Each row is a point. Two turns around zero, p and q, are shown by what they do to some points. Write where each new point lands after one turn and then the other. Backwards means that the second turn is done in reverse. Each puzzle has new turns, and all numbers are rounded.

Turn p:
-0.15 -0.02 +0.18 => -0.18 +0.00 +0.15
-0.02 -0.15 -0.30 => -0.01 +0.07 -0.33
-0.25 +0.10 +0.12 => -0.16 +0.16 +0.18
+0.49 -0.41 -0.02 => +0.13 -0.55 -0.30
-0.08 +0.23 +0.12 => +0.04 +0.13 +0.24
+0.02 +0.25 -0.09 => +0.19 +0.18 +0.06
Turn q:
-0.01 +0.33 +0.04 => +0.14 +0.28 +0.10
-0.24 -0.17 -0.05 => -0.18 -0.02 -0.23
+0.13 -0.19 -0.34 => +0.20 -0.29 -0.21
-0.10 +0.28 -0.02 => +0.10 +0.28 -0.01
-0.16 -0.22 +0.00 => -0.20 -0.09 -0.16
+0.38 -0.03 +0.37 => -0.06 -0.15 +0.51
Where do these land?
p, then q backwards: +0.06 -0.25 +0.11 => +0.02 -0.28 +0.00
q, then p: -0.03 +0.41 +0.30 => +0.15 +0.10 +0.48
q, then p: -0.13 +0.47 -0.03 => +0.41 +0.13 +0.24
p, then q: +0.06 -0.22 -0.12 => +0.07 -0.11 -0.22
q, then p backwards: +0.17 -0.26 -0.18 => +0.29 -0.20 +0.07
p, then q: -0.14 -0.15 -0.08 => +0.02 +0.10 -0.20

Turn p:
-0.06 +0.32 -0.21 -0.06 => -0.16 +0.29 -0.20 -0.07
+0.14 -0.40 +0.28 +0.39 => +0.29 -0.23 +0.41 +0.33
-0.13 +0.17 +0.30 -0.21 => -0.38 -0.19 -0.03 -0.02
+0.13 +0.09 -0.23 -0.16 => +0.03 +0.18 -0.07 -0.26
-0.08 -0.17 -0.14 +0.05 => +0.21 -0.03 -0.10 +0.04
Turn q:
-0.04 -0.11 -0.17 +0.14 => +0.08 -0.15 -0.16 +0.07
-0.14 +0.14 +0.64 -0.02 => +0.01 +0.53 +0.35 +0.22
-0.15 +0.10 +0.22 +0.12 => +0.07 +0.26 +0.01 +0.14
-0.11 +0.10 -0.28 +0.09 => -0.01 -0.05 -0.32 -0.06
+0.31 -0.04 -0.20 +0.14 => +0.23 -0.25 -0.02 -0.21
+0.19 -0.35 -0.07 -0.43 => -0.31 -0.39 +0.31 -0.04
-0.06 +0.16 -0.15 -0.04 => -0.08 +0.05 -0.17 -0.12
Where do these land?
p, then q backwards: -0.29 +0.12 +0.12 +0.12 => -0.31 -0.16 -0.07 -0.03
q, then p: -0.02 +0.04 -0.26 +0.39 => +0.31 +0.25 +0.07 -0.24
q, then p: +0.12 +0.02 +0.25 -0.22 => -0.29 -0.18 +0.05 +0.09
p, then q backwards: -0.04 -0.45 -0.29 +0.10 => +0.20 -0.04 -0.05 +0.51
p, then q: +0.38 +0.10 +0.13 -0.17 => -0.27 +0.25 +0.24 +0.10
q, then p: -0.15 +0.18 +0.05 -0.21 => -0.19 +0.04 -0.24 +0.07

Turn p:
-0.14 +0.27 +0.31 -0.23 +0.14 +0.25 => +0.12 +0.26 -0.08 -0.47 +0.02 +0.12
+0.16 +0.25 +0.08 +0.27 +0.16 +0.14 => +0.29 +0.19 -0.09 +0.02 +0.22 -0.19
+0.05 -0.04 -0.08 -0.02 -0.13 +0.33 => +0.03 +0.04 -0.06 +0.06 +0.20 +0.29
-0.14 -0.21 +0.10 -0.04 -0.24 -0.34 => -0.27 -0.01 +0.27 +0.11 -0.30 -0.03
-0.10 -0.14 -0.39 +0.07 -0.14 -0.37 => -0.29 -0.23 -0.10 +0.35 -0.23 -0.13
+0.42 +0.09 -0.20 +0.10 +0.11 -0.31 => +0.33 -0.27 -0.05 +0.26 -0.14 -0.26
-0.26 -0.23 +0.18 -0.15 +0.11 +0.31 => -0.23 +0.02 +0.11 -0.34 +0.25 +0.20
Turn q:
+0.15 +0.05 +0.24 -0.27 +0.10 +0.00 => +0.16 -0.09 +0.23 -0.10 +0.26 +0.02
+0.16 +0.17 +0.20 +0.61 +0.14 +0.10 => -0.20 +0.37 -0.07 +0.50 +0.21 +0.14
+0.20 +0.25 -0.22 +0.01 +0.12 +0.00 => +0.21 +0.17 -0.23 +0.01 +0.15 -0.14
-0.10 -0.38 -0.06 +0.01 -0.12 +0.16 => +0.00 -0.23 +0.06 +0.11 -0.34 +0.12
-0.33 +0.00 +0.13 -0.33 +0.13 -0.02 => -0.06 -0.19 +0.05 -0.39 +0.07 +0.23
+0.29 +0.01 -0.23 +0.10 +0.07 -0.32 => +0.01 -0.05 -0.21 +0.15 +0.13 -0.41
-0.37 -0.11 -0.06 -0.13 -0.43 +0.08 => -0.12 +0.01 +0.16 -0.29 -0.49 +0.05
Where do these land?
p, then q: -0.35 +0.01 +0.00 +0.20 +0.27 +0.37 => +0.06 -0.13 -0.40 -0.32 +0.26 +0.15
q, then p: -0.03 +0.45 +0.06 -0.23 +0.12 -0.22 => +0.12 -0.24 -0.22 -0.40 -0.18 -0.09
q, then p: -0.37 -0.16 +0.07 -0.28 -0.23 -0.28 => -0.34 -0.05 +0.22 -0.24 -0.27 +0.29
p, then q backwards: +0.01 -0.04 +0.03 +0.01 -0.11 +0.14 => -0.02 +0.06 +0.12 +0.05 +0.07 +0.10
p, then q: -0.16 -0.01 -0.27 +0.00 -0.28 +0.17 => +0.00 +0.18 -0.26 +0.05 -0.21 +0.25
p, then q: +0.39 -0.05 +0.17 -0.04 -0.25 +0.19 => +0.22 +0.16 +0.22 +0.34 +0.16 +0.14
p, then q: +0.21 +0.21 -0.27 +0.24 +0.10 -0.06 => -0.05 -0.02 -0.26 +0.26 +0.02 -0.30
p, then q: +0.14 -0.19 -0.28 +0.06 +0.34 -0.18 => -0.20 -0.43 -0.08 +0.17 -0.06 -0.14
q, then p: +0.16 -0.21 +0.49 +0.03 +0.03 -0.12 => -0.12 +0.15 +0.33 -0.25 +0.24 -0.25

Turn p:
-0.10 -0.31 -0.39 +0.25 +0.22 +0.15 => -0.11 +0.04 -0.42 +0.04 +0.34 +0.28
+0.03 -0.31 -0.21 +0.13 -0.11 -0.07 => +0.13 -0.18 -0.30 +0.12 +0.09 +0.12
+0.09 -0.16 +0.57 +0.06 +0.08 -0.54 => -0.07 -0.48 +0.35 +0.34 +0.10 -0.42
+0.04 +0.20 -0.25 -0.20 +0.11 +0.25 => +0.09 +0.33 +0.04 -0.25 +0.05 +0.18
-0.04 +0.05 +0.09 -0.04 -0.21 -0.13 => +0.06 -0.15 +0.03 -0.03 -0.19 -0.10
-0.15 +0.13 +0.19 -0.01 -0.03 +0.15 => -0.21 +0.08 +0.11 -0.01 -0.19 +0.00
+0.03 +0.02 +0.07 -0.27 +0.09 +0.23 => +0.01 +0.18 +0.25 -0.01 -0.03 +0.21
+0.27 +0.46 -0.17 +0.10 -0.29 +0.30 => +0.22 +0.52 -0.18 -0.12 -0.32 -0.18
-0.18 -0.08 +0.10 -0.01 +0.15 -0.33 => -0.14 -0.33 +0.10 -0.06 +0.16 -0.10
Turn q:
+0.11 +0.04 -0.45 -0.08 +0.19 +0.11 => -0.05 -0.21 +0.18 -0.30 +0.32 +0.03
+0.29 +0.01 +0.03 -0.04 +0.09 +0.15 => +0.16 -0.02 -0.02 +0.03 +0.19 +0.23
-0.14 -0.01 +0.20 +0.31 -0.52 -0.07 => -0.25 +0.21 -0.47 +0.06 -0.32 -0.03
-0.08 +0.06 +0.23 -0.17 -0.06 +0.23 => +0.12 +0.26 +0.11 -0.01 -0.16 +0.17
-0.05 +0.15 -0.21 -0.36 +0.26 -0.01 => +0.20 -0.04 +0.36 -0.23 +0.14 -0.14
-0.35 -0.11 +0.19 +0.49 -0.10 -0.16 => -0.46 +0.07 -0.16 +0.35 -0.23 -0.17
+0.20 +0.00 -0.11 -0.20 +0.08 -0.18 => +0.26 -0.18 +0.00 -0.08 +0.12 -0.10
-0.13 +0.12 +0.33 +0.37 -0.16 -0.12 => -0.20 +0.28 -0.26 +0.32 -0.11 -0.12
+0.15 -0.26 -0.21 -0.33 +0.22 +0.06 => +0.22 -0.37 +0.26 -0.15 +0.05 +0.15
Where do these land?
p, then q: +0.16 -0.32 -0.17 +0.27 +0.02 -0.19 => -0.20 -0.37 +0.04 +0.05 +0.29 +0.02
q, then p: +0.03 -0.17 -0.34 -0.03 -0.16 +0.07 => +0.07 -0.12 +0.11 -0.04 -0.01 +0.38
q, then p: -0.10 +0.13 +0.35 -0.27 +0.01 +0.46 => -0.02 +0.46 +0.19 +0.05 -0.39 -0.19
p, then q: +0.00 -0.07 -0.32 +0.20 +0.22 -0.02 => -0.04 -0.14 +0.31 -0.11 +0.25 -0.08
q, then p backwards: +0.09 +0.05 -0.19 +0.22 -0.27 +0.15 => -0.28 +0.01 -0.25 +0.16 +0.11 +0.11
q, then p: +0.11 +0.20 +0.24 -0.18 +0.11 -0.31 => +0.23 +0.03 -0.05 +0.10 +0.18 -0.39
q, then p backwards: -0.30 +0.18 +0.43 -0.20 +0.07 -0.16 => +0.41 +0.25 +0.28 +0.00 -0.20 +0.16

Turn p:
-0.46 -0.26 +0.48 -0.30 +0.04 +0.22 +0.08 +0.27 => -0.62 +0.11 +0.10 +0.37 +0.27 +0.02 +0.01 -0.33
-0.38 -0.20 -0.07 -0.03 +0.23 +0.07 +0.03 +0.20 => -0.30 -0.21 +0.07 +0.17 +0.27 -0.21 +0.01 +0.06
+0.09 -0.20 -0.13 +0.14 +0.09 -0.15 -0.26 -0.27 => +0.20 -0.16 +0.38 -0.17 -0.07 +0.00 +0.00 +0.10
+0.14 +0.06 -0.16 +0.25 -0.10 +0.12 -0.24 -0.04 => +0.26 -0.24 -0.02 -0.11 +0.00 +0.22 -0.07 +0.04
+0.15 -0.12 +0.20 -0.31 -0.06 +0.14 +0.46 +0.39 => -0.33 +0.36 -0.34 -0.02 +0.20 -0.03 +0.37 -0.18
+0.09 +0.08 -0.16 +0.03 -0.36 -0.18 +0.08 -0.05 => +0.26 +0.18 -0.08 +0.10 -0.08 +0.14 +0.11 +0.24
+0.30 +0.27 -0.37 -0.15 -0.20 -0.15 -0.26 -0.14 => +0.29 +0.16 -0.05 -0.31 -0.11 +0.22 -0.22 +0.39
+0.03 +0.13 +0.07 +0.20 +0.16 -0.21 -0.12 +0.02 => +0.25 -0.04 +0.06 -0.01 +0.03 -0.19 -0.17 -0.12
+0.04 +0.24 +0.14 +0.18 +0.21 +0.13 +0.23 -0.38 => +0.01 -0.16 -0.12 -0.02 -0.50 -0.19 -0.02 -0.20
Turn q:
+0.45 -0.30 -0.15 -0.01 -0.15 +0.06 -0.07 -0.32 => +0.22 -0.34 -0.24 -0.36 -0.07 -0.05 -0.30 +0.00
+0.40 +0.40 -0.50 -0.20 +0.11 -0.12 +0.02 +0.01 => +0.09 +0.46 -0.21 -0.05 -0.25 +0.02 -0.55 -0.10
-0.29 -0.15 +0.15 +0.07 -0.02 +0.15 -0.22 +0.05 => -0.16 -0.22 +0.06 +0.15 +0.22 -0.10 +0.19 -0.10
-0.44 +0.07 +0.15 -0.31 +0.22 +0.19 +0.15 +0.07 => -0.36 +0.11 +0.40 +0.03 -0.06 +0.07 +0.24 -0.25
+0.36 +0.13 +0.01 +0.19 -0.22 -0.10 -0.45 +0.07 => +0.27 -0.03 -0.43 +0.19 +0.03 -0.37 -0.11 +0.06
-0.21 +0.41 -0.11 +0.23 +0.11 +0.03 +0.39 +0.02 => +0.19 +0.36 +0.39 +0.20 +0.07 +0.27 -0.05 +0.05
-0.01 -0.28 -0.04 +0.09 -0.27 -0.02 -0.08 +0.24 => -0.05 -0.28 -0.28 +0.18 +0.02 +0.14 +0.08 +0.08
-0.11 -0.10 +0.01 +0.02 +0.43 +0.16 +0.13 +0.11 => -0.31 -0.01 +0.36 +0.02 +0.00 -0.01 -0.11 +0.15
-0.13 -0.26 +0.10 -0.04 -0.10 +0.19 +0.09 -0.01 => -0.08 -0.31 +0.11 -0.03 -0.02 +0.12 +0.13 -0.07
+0.11 -0.09 -0.06 +0.13 -0.03 -0.41 -0.03 -0.40 => +0.22 +0.10 -0.21 -0.41 +0.27 +0.00 -0.01 +0.15
-0.13 +0.16 +0.44 -0.19 -0.09 -0.13 +0.07 +0.18 => -0.03 +0.16 +0.04 +0.08 -0.22 -0.09 +0.50 +0.00
Where do these land?
p, then q backwards: +0.25 +0.38 +0.33 +0.30 +0.15 +0.35 +0.16 +0.04 => +0.17 -0.01 -0.20 -0.43 -0.48 +0.12 -0.26 -0.12
q, then p: +0.15 +0.04 -0.01 +0.00 -0.29 +0.00 +0.11 -0.29 => -0.02 +0.13 -0.01 -0.35 -0.12 +0.17 +0.14 +0.05
p, then q: -0.19 -0.22 +0.06 -0.35 -0.05 +0.03 -0.12 +0.15 => -0.17 +0.12 +0.33 +0.18 +0.16 -0.11 +0.16 -0.04
q, then p: +0.30 +0.41 -0.03 +0.37 +0.02 +0.28 +0.16 +0.38 => +0.63 -0.10 -0.08 +0.03 +0.19 +0.27 -0.02 -0.35
q, then p backwards: -0.33 +0.11 +0.16 -0.30 +0.09 -0.38 -0.24 +0.39 => -0.09 -0.16 +0.16 -0.38 -0.10 +0.09 +0.59 +0.17
q, then p backwards: +0.19 +0.01 -0.11 +0.02 +0.11 +0.01 +0.33 -0.15 => +0.16 +0.09 -0.09 -0.09 -0.06 -0.08 -0.29 -0.22
p, then q backwards: -0.39 -0.05 -0.22 -0.14 +0.02 -0.08 -0.14 -0.08 => +0.05 -0.13 -0.01 +0.26 +0.32 +0.11 +0.04 +0.22
p, then q: +0.14 -0.23 -0.10 -0.05 +0.05 -0.05 -0.25 -0.24 => -0.08 -0.13 +0.05 -0.03 -0.29 -0.14 +0.28 -0.06
p, then q backwards: -0.12 -0.44 -0.07 +0.14 -0.10 -0.14 -0.01 -0.21 => -0.20 +0.01 +0.37 +0.17 +0.05 +0.19 +0.24 +0.06

Turn p:
-0.15 -0.32 -0.30 +0.22 +0.26 -0.03 -0.16 -0.23 +0.31 => -0.11 -0.42 -0.16 -0.43 +0.02 -0.08 +0.07 +0.06 +0.30
+0.11 +0.32 +0.38 -0.02 -0.03 +0.29 -0.20 +0.24 -0.15 => -0.17 +0.22 +0.18 +0.38 +0.35 +0.20 -0.17 -0.09 -0.11
+0.20 -0.14 -0.24 -0.22 +0.17 +0.29 +0.13 +0.10 -0.22 => +0.11 +0.12 +0.10 -0.36 +0.19 +0.04 +0.08 -0.04 -0.38
-0.13 +0.13 +0.28 -0.07 -0.05 -0.12 +0.39 -0.20 +0.28 => -0.14 +0.02 +0.15 +0.21 -0.41 +0.10 +0.33 +0.13 +0.12
+0.28 +0.25 -0.06 -0.18 -0.17 +0.33 +0.03 +0.18 -0.04 => +0.01 +0.42 +0.14 -0.04 +0.14 +0.24 -0.17 +0.12 -0.18
+0.20 +0.25 -0.32 -0.24 +0.41 -0.24 -0.01 -0.30 -0.01 => -0.23 +0.21 +0.16 -0.44 -0.24 -0.30 -0.01 -0.34 +0.05
+0.04 -0.24 +0.12 +0.31 +0.23 -0.28 -0.27 +0.33 +0.10 => +0.24 -0.42 +0.19 +0.08 +0.23 -0.13 -0.17 -0.15 +0.31
-0.14 +0.01 +0.15 -0.17 -0.20 -0.08 -0.15 -0.01 +0.29 => -0.18 -0.12 +0.06 +0.17 -0.18 -0.01 -0.19 +0.27 +0.05
+0.00 -0.11 -0.15 +0.37 -0.26 -0.34 -0.21 -0.25 -0.08 => +0.17 -0.14 -0.48 +0.02 -0.19 -0.05 -0.21 -0.17 +0.28
-0.20 +0.14 -0.12 +0.07 -0.22 +0.09 +0.11 +0.14 -0.28 => +0.15 +0.26 -0.25 +0.16 +0.15 -0.11 +0.09 +0.11 -0.10
-0.22 -0.28 +0.26 -0.09 -0.14 +0.09 +0.34 -0.01 -0.20 => +0.14 -0.16 -0.09 +0.25 -0.08 +0.08 +0.34 +0.11 -0.36
Turn q:
+0.05 +0.34 -0.13 -0.02 +0.19 -0.31 +0.39 +0.40 -0.24 => -0.25 +0.26 -0.38 +0.19 +0.15 -0.20 -0.33 +0.35 -0.18
+0.22 -0.39 +0.07 +0.06 -0.19 -0.01 +0.00 -0.17 +0.09 => +0.17 -0.28 +0.00 +0.03 -0.19 -0.19 +0.25 -0.20 +0.01
-0.27 -0.26 -0.24 +0.11 +0.02 +0.11 -0.38 +0.16 -0.24 => -0.28 -0.17 +0.25 -0.01 -0.34 +0.34 -0.05 +0.01 -0.20
-0.28 +0.28 -0.23 +0.03 +0.20 -0.27 +0.31 +0.02 -0.30 => -0.31 +0.25 -0.27 +0.30 +0.11 +0.09 -0.42 -0.02 -0.02
-0.07 -0.11 +0.10 -0.24 -0.43 +0.06 -0.41 -0.05 -0.03 => -0.02 +0.08 +0.55 -0.14 -0.18 -0.13 +0.18 -0.18 -0.06
+0.17 -0.19 +0.43 -0.10 +0.09 +0.11 +0.10 -0.13 +0.14 => +0.25 -0.21 +0.02 +0.02 +0.32 -0.10 +0.31 -0.07 -0.03
-0.05 +0.15 -0.05 +0.00 +0.04 +0.21 +0.28 +0.02 +0.29 => +0.14 +0.24 -0.27 -0.07 +0.09 +0.15 +0.16 +0.07 +0.14
-0.28 -0.21 -0.10 +0.05 -0.14 -0.23 -0.59 +0.07 +0.05 => -0.25 -0.16 +0.54 +0.09 -0.36 +0.10 +0.00 +0.08 +0.17
+0.24 +0.24 -0.11 -0.11 +0.24 +0.17 +0.14 -0.17 +0.16 => +0.06 +0.03 -0.30 -0.34 +0.25 +0.01 -0.05 -0.03 +0.18
+0.26 +0.15 +0.28 +0.21 -0.02 +0.16 +0.16 -0.15 +0.10 => +0.49 -0.04 -0.13 -0.07 +0.17 -0.07 -0.03 +0.00 +0.01
Where do these land?
p, then q: +0.12 +0.01 +0.18 -0.27 -0.64 -0.34 -0.11 +0.00 +0.00 => +0.25 -0.02 +0.38 -0.16 -0.56 -0.10 -0.26 +0.12 -0.16
p, then q: +0.63 -0.02 -0.03 -0.09 -0.43 +0.36 +0.12 +0.09 -0.02 => +0.19 +0.13 +0.17 -0.67 +0.13 +0.12 -0.14 +0.02 -0.40
p, then q: -0.18 -0.20 -0.10 +0.23 +0.25 +0.33 +0.12 -0.30 +0.08 => -0.28 +0.14 -0.37 +0.05 +0.10 +0.18 +0.33 -0.17 -0.04
p, then q: -0.12 +0.24 -0.04 -0.26 +0.13 -0.24 +0.23 +0.30 +0.18 => +0.20 +0.12 +0.12 +0.31 +0.17 -0.33 -0.05 +0.29 +0.02
p, then q: -0.17 -0.19 +0.03 +0.54 +0.11 -0.29 +0.08 -0.02 -0.02 => +0.08 -0.24 -0.40 +0.00 -0.18 -0.14 +0.26 -0.08 +0.34
q, then p backwards: -0.10 +0.27 -0.03 -0.09 +0.34 +0.14 +0.12 -0.08 -0.23 => +0.16 +0.04 -0.05 +0.07 -0.06 +0.37 -0.32 +0.01 -0.14
q, then p: -0.22 +0.16 -0.27 +0.11 +0.18 -0.25 -0.23 -0.06 +0.05 => -0.24 -0.19 -0.03 +0.11 +0.18 +0.05 -0.16 +0.34 +0.17
q, then p: +0.01 -0.27 +0.01 -0.23 -0.15 +0.17 -0.06 +0.19 -0.12 => +0.11 +0.10 -0.11 +0.21 -0.11 -0.07 +0.25 -0.05 -0.26
p, then q: -0.03 +0.14 +0.30 +0.19 -0.07 +0.35 -0.05 +0.03 +0.01 => +0.14 -0.03 -0.16 -0.04 +0.05 +0.46 -0.04 +0.10 -0.04
q, then p backwards: +0.07 -0.15 -0.05 -0.14 +0.28 -0.23 -0.22 -0.15 +0.08 => -0.15 -0.08 +0.10 +0.12 +0.28 -0.02 -0.25 -0.07 +0.25
